Every row gives one point. The window is the flat piece filled in between its corners: a triangle in 3 columns, a solid with four corners in 4, and so on. A path goes straight from each point to the next, and from the last back to the first. List the points from which the path goes on through the window.

Window, 4 rows:
-.04 -.08 .22 -.56

-.12 -.11 -.05 .82

-.31 .09 -.67 .34

.44 .04 .25 -.40
Path:
(1): .04 .31 -.11 .25
(2): .21 -.29 -.50 .03
(3): -.26 -.38 -.09 -.23
(4): -.13 .53 -.25 .13
(5): -.36 .16 -.33 .69
(6): -.20 -.39 -.24 .94
(7): .28 -.12 -.07 -.35
(8): .09 .22 .10 -.29
(9): .00 .43 .32 -.30
(10): -.08 -.74 -.01 -.66
(11): .25 -.24 .16 -.55
(12): -.11 .41 .13 -.51
Through the window after points: 9

Window:
.09 -.12 -.21 -.53 -.07 -.32 -.09 .11

.19 .94 -.10 .74 -.75 .66 -.52 -.30

-.65 .29 -.77 -.57 .33 -.71 .67 .00

.25 .03 .46 -.26 -.12 .05 .32 -.12

-.24 -.20 .12 .41 -.53 .57 .03 .10

-.02 -.11 -.28 .29 -.31 -.45 .33 .11

.46 -.24 -.05 -.18 .18 .16 .06 -.50

.20 .05 .34 .21 .55 .04 -.33 -.19
Path:
(1): -.20 .33 .17 .25 -.81 .18 -.37 -.61
(2): .35 .45 -.26 .29 .08 .42 .10 .38
(3): .29 .04 -.27 .03 -.19 .14 .36 .03
(4): -.14 -.50 .25 -.42 -.06 -.30 -.34 -.73
(5): -.03 -.03 .12 .05 -.39 -.27 .19 -.34
(6): .25 .04 .15 -.01 .06 .50 .21 .40
(7): .11 .22 -.15 .11 .18 .15 -.03 .08
(8): -.28 .17 .11 .19 -.24 -.06 .13 -.48
(9): -.32 -.04 .42 .00 -.03 -.15 -.29 -.39
(10): .17 .05 -.08 -.14 .14 .24 .05 -.04
(11): .36 .21 -.45 .42 .29 .54 .18 .12
(12): -.30 .28 .38 -.17 -.65 -.41 -.02 -.53
(13): -.10 -.17 .36 -.07 -.15 .05 -.24 -.47
(14): .45 -.12 -.25 -.02 .08 .27 .26 -.16
(15): .42 .32 -.45 .21 -.40 .61 -.05 .40
(16): .06 .41 .17 .49 -.48 .07 -.30 -.40
Through the window after points: 1, 5, 13

Window:
-.07 .42 .19 .45 .68 -.26 -.27 -.33 .52

-.02 -.67 -.10 .17 -.44 .59 -.06 .36 -.26

.20 .62 -.24 .81 -.45 -.10 -.39 -.19 .33

-.07 -.22 .13 .12 -.30 -.49 .05 .06 .22

.49 -.01 -.35 .46 .15 -.30 .00 -.03 -.39

.76 -.28 .05 -.37 .14 -.06 .35 .25 -.01

.26 -.40 .35 -.35 -.23 -.02 -.34 .01 -.05

.28 .33 .46 .11 .42 -.43 .42 -.21 -.17

.02 .94 -.40 -.20 .31 .02 -.58 .09 .28
Path:
(1): .16 .01 -.17 .17 -.02 -.15 -.02 -.20 .10
(2): .13 .17 -.22 -.09 -.09 .14 -.20 -.22 .21
(3): .08 .54 .10 -.05 .39 -.27 -.56 .58 -.04
(4): .14 -.05 .36 .28 -.04 -.09 -.10 .62 -.07
(5): .25 -.24 -.18 -.30 -.07 .09 -.30 -.64 .11
(6): .09 .07 .00 -.20 -.21 .31 .09 -.49 .38
(7): .15 -.06 .28 .08 -.04 -.28 -.26 .23 .02
(8): .63 -.32 .35 .10 .07 .05 -.30 .80 .30
(9): .00 -.06 -.22 .05 -.13 .19 .06 -.10 -.24
(10): .09 -.20 -.40 .09 -.16 .05 .05 -.24 -.11
(11): .35 -.08 .34 .57 -.11 -.01 -.29 .69 -.15
(12): .09 .28 .06 .45 .19 -.18 -.11 .41 .04
Through the window after points: 2, 4, 8, 10

Window (12 x 12):
-.54 -.32 .01 .12 .08 -.01 -.39 .50 -.05 -.50 .34 .32

.94 .79 -.37 .71 .20 .28 .21 .65 .48 -.52 .07 .04

-.74 .13 .12 .22 -.13 -.52 .15 .15 .15 .34 -.41 -.42

.82 .22 .31 -.01 .07 -.68 -.21 -.33 -.16 .45 .33 .24

-.57 -.40 -.35 .29 .17 -.72 -.81 -.38 .50 -.54 -.21 .60

.09 -.20 .34 -.92 .19 -.68 .14 .31 -.03 -.18 -.55 -.11

-.31 .50 -.25 -.26 .48 -.51 -.16 -.54 .86 .04 .31 -.26

-.37 -.05 -.61 -.34 -.64 -.29 -.27 -.33 .74 -.24 -.35 -.36

.30 -.68 .35 .30 .10 .66 -.30 -.07 .47 -.09 .09 .02

.47 .08 -.31 .15 .81 .24 .09 .70 -.22 .45 -.22 -.26

.19 .15 .15 .19 -.18 .36 -.68 .64 .27 -.34 -.39 -.09

.78 -.02 .46 -.13 -.11 .39 -.31 -.69 -.29 -.27 -.17 .53
Path:
(1): .16 -.24 .14 .17 .30 -.13 -.46 .04 -.05 -.07 -.03 -.41
(2): .61 .12 .07 .04 .04 .06 -.28 -.03 -.16 -.40 .06 -.04
(3): .31 .29 -.06 .32 .16 .30 .11 .09 .51 .02 -.28 .47
(4): .24 .00 .10 -.08 -.10 .23 -.35 .13 .47 .07 -.14 .38
(5): .09 -.10 .13 .16 .02 .07 -.32 -.01 .07 -.33 -.15 -.17
(6): .06 -.04 -.31 .09 .26 -.17 -.19 -.03 .34 -.41 -.15 -.43
(7): -.19 .13 -.12 .07 -.04 .06 -.23 .26 .39 -.12 -.14 .36
(8): -.28 .00 -.10 -.17 .06 -.12 -.09 .01 .29 -.05 -.11 .46
(9): -.15 -.32 .14 .57 .16 -.29 -.71 .09 .10 -.52 .22 -.45
(10): .29 -.36 .27 .69 .40 -.11 -.48 .10 .11 -.40 -.07 -.58
(11): -.16 .10 -.22 -.35 -.09 .37 .03 .40 .26 .11 .08 .63
(12): -.07 .32 .22 -.07 -.09 .20 .20 .17 .45 -.06 -.17 .76
Through the window after points: 2, 4, 8, 10

Window (14 x 14):
-.51 .08 .30 -.25 -.24 -.08 -.01 .10 -.54 -.30 .54 .32 .16 .10

.28 -.36 .24 -.04 -.33 .07 -.53 .36 .19 -.03 .16 .44 .08 -.11

.20 -.12 .30 .24 -.31 -.01 .28 -.24 .25 .66 .31 .06 .10 -.18

.05 -.61 -.39 .63 .11 -.26 .38 -.23 .62 -.25 -.10 -.32 .23 -.14

-.10 .44 -.02 -.60 -.41 -.62 .18 -.10 -.01 -.30 -.06 -.28 .07 -.57

.28 -.02 -.70 .16 .00 .26 -.24 .16 -.35 -.49 -.19 .17 .72 .11

-.04 .41 -.12 .65 .05 -.50 .49 -.08 -.04 .22 .07 -.57 -.79 .02

-.13 .12 .45 -.62 .03 -.67 .10 -.11 .00 .23 .26 .39 -.19 .14

.56 -.07 .26 -.31 .04 .33 .17 .19 -.27 .11 -.08 -.24 -.42 -.08

-.22 .38 -.01 -.37 .27 -.19 .43 .65 -.41 .10 -.14 .21 .17 -.59

.23 .39 -.30 -.09 .03 .57 .03 .17 -.09 -.18 .32 .40 -.02 .04

.03 -.19 .18 .54 -.48 -.11 .54 -.32 .11 -.26 -.33 -.10 -.22 .18

.21 .14 .46 .17 .31 .18 .12 -.37 -.19 -.16 -.36 -.14 -.34 -.13

-.49 .11 .00 -.49 -.65 .10 -.05 -.31 .18 .62 .18 .14 -.10 -.10
Path:
(1): .27 .06 .01 .00 -.13 -.07 .13 .12 -.18 -.16 -.02 .20 -.09 -.50
(2): .11 -.12 -.62 -.02 -.37 .28 .21 -.13 -.94 .31 .13 .35 -.15 -.27
(3): .01 .37 .45 -.09 .30 -.21 .15 .30 .43 -.26 -.04 -.14 .05 -.03
(4): -.15 .35 .15 -.07 -.15 .13 .11 .59 .16 -.29 -.16 .09 .36 .23
(5): .06 -.02 -.04 -.11 .04 -.08 .00 -.16 -.23 .02 .11 .10 -.02 -.22
(6): .03 .00 -.10 -.24 -.24 -.01 .13 -.20 -.26 -.23 .10 .37 -.10 -.39
(7): -.11 .18 .21 -.09 -.04 -.11 .03 .37 .07 .17 .11 -.01 .10 .09
(8): -.31 .33 .29 -.14 .12 -.34 -.04 .56 .19 -.06 -.01 -.14 .26 .29
(9): .13 -.11 -.04 .00 -.29 -.05 .17 -.08 -.11 .07 .18 .16 -.11 -.19
(10): -.07 -.42 -.16 .79 -.16 -.05 .25 -.63 -.34 -.12 .12 .14 -.25 -.49
(11): .27 .50 .27 -.68 -.08 -.13 .08 .51 .45 .19 -.19 -.14 .01 .39
(12): -.11 .31 .37 .13 -.18 .31 -.04 .48 -.02 .12 .24 -.12 .19 .07
(13): .21 -.24 -.14 -.29 .12 -.31 .13 -.50 -.23 -.15 -.09 .26 -.25 -.29
(14): .13 -.09 -.03 .26 .08 -.07 .41 -.18 -.16 -.12 -.04 .12 -.22 -.30
(15): .06 .44 .16 -.11 -.17 -.07 -.16 .44 .18 .23 .17 -.31 .11 .26
(16): -.39 .23 -.12 -.24 .10 -.01 .27 .20 -.04 .28 .03 -.07 .36 .20
Through the window after points: 2, 6, 16

Window (14 x 14):
.22 .04 .51 .33 .17 -.12 .01 .46 .22 -.06 .24 .65 .07 -.12

-.24 .06 .51 .31 -.20 -.19 -.17 .08 .24 -.01 .41 -.09 .03 .18

.26 -.56 -.24 .19 .06 .00 .20 .16 .19 -.10 .35 -.02 -.03 .35

.48 -.03 .71 .16 -.52 -.31 -.09 .39 .17 .34 .12 .13 .28 -.35

.08 -.25 -.09 .03 .02 .48 -.02 .28 .00 -.30 .40 -.25 .00 -.22

.01 -.09 .01 -.27 .31 .02 .33 .39 -.07 .03 .25 .25 .04 .32

.05 .10 .02 -.09 .07 .37 -.47 .14 -.39 -.06 .03 .28 .20 .40

.16 -.20 .37 .17 .27 -.06 .03 -.14 .15 .24 .16 -.23 -.21 -.18

-.11 -.34 .18 .36 .19 -.31 .28 .08 -.34 .11 .13 .10 -.46 -.44

-.56 -.55 .10 -.76 .73 -.41 -.24 .15 -.13 -.02 -.94 .19 -.23 -.23

-.17 -.10 -.19 .22 .03 .23 .03 .04 .10 .23 .12 .03 -.06 -.34

.23 .30 .01 -.12 .00 -.51 .04 -.13 .03 -.40 .23 .16 -.12 .39

-.11 -.02 .03 .49 .26 -.21 .30 .22 .00 -.09 -.18 -.36 -.47 -.19

.03 -.33 .38 .08 -.13 .15 .29 .00 .08 -.02 -.17 .06 -.06 -.23
Path:
(1): -.17 .00 .34 -.07 -.15 -.38 .07 .29 .47 -.02 -.12 .11 -.61 -.06
(2): .01 -.32 .03 .14 .45 .01 .00 .00 -.43 .13 .00 .08 .41 -.06
(3): .23 .12 .28 .13 -.08 -.50 .11 .08 .11 -.01 .10 .16 .51 -.16
(4): .20 -.38 .45 .08 -.25 .33 -.18 .47 .04 .24 .10 -.01 -.51 -.10
(5): .23 .18 .11 .14 .01 .10 .09 .40 .05 -.10 .27 .05 -.56 -.01
(6): -.17 -.58 .25 .02 .07 .02 -.11 -.10 .16 -.02 .02 -.15 .83 -.11
(7): -.04 -.34 -.02 .22 .08 .06 .31 .00 -.02 -.13 .06 -.19 .41 -.01
(8): .13 .08 .20 -.10 -.05 .22 -.34 .44 .12 .11 .39 .19 -.61 -.30
(9): -.09 -.09 .10 -.09 .17 .01 .04 .33 .03 .07 .16 .31 -.37 .12
(10): .09 -.16 .13 -.10 .24 -.22 .16 .08 -.02 -.14 -.04 .02 .23 .04
(11): -.17 .06 -.11 .05 .04 .01 .27 -.03 -.07 -.13 .00 -.17 .57 .09
(12): .16 -.24 .13 .12 .10 .22 -.40 .28 -.05 .15 .15 .33 -.52 -.01
Through the window after points: 3, 7, 9, 11
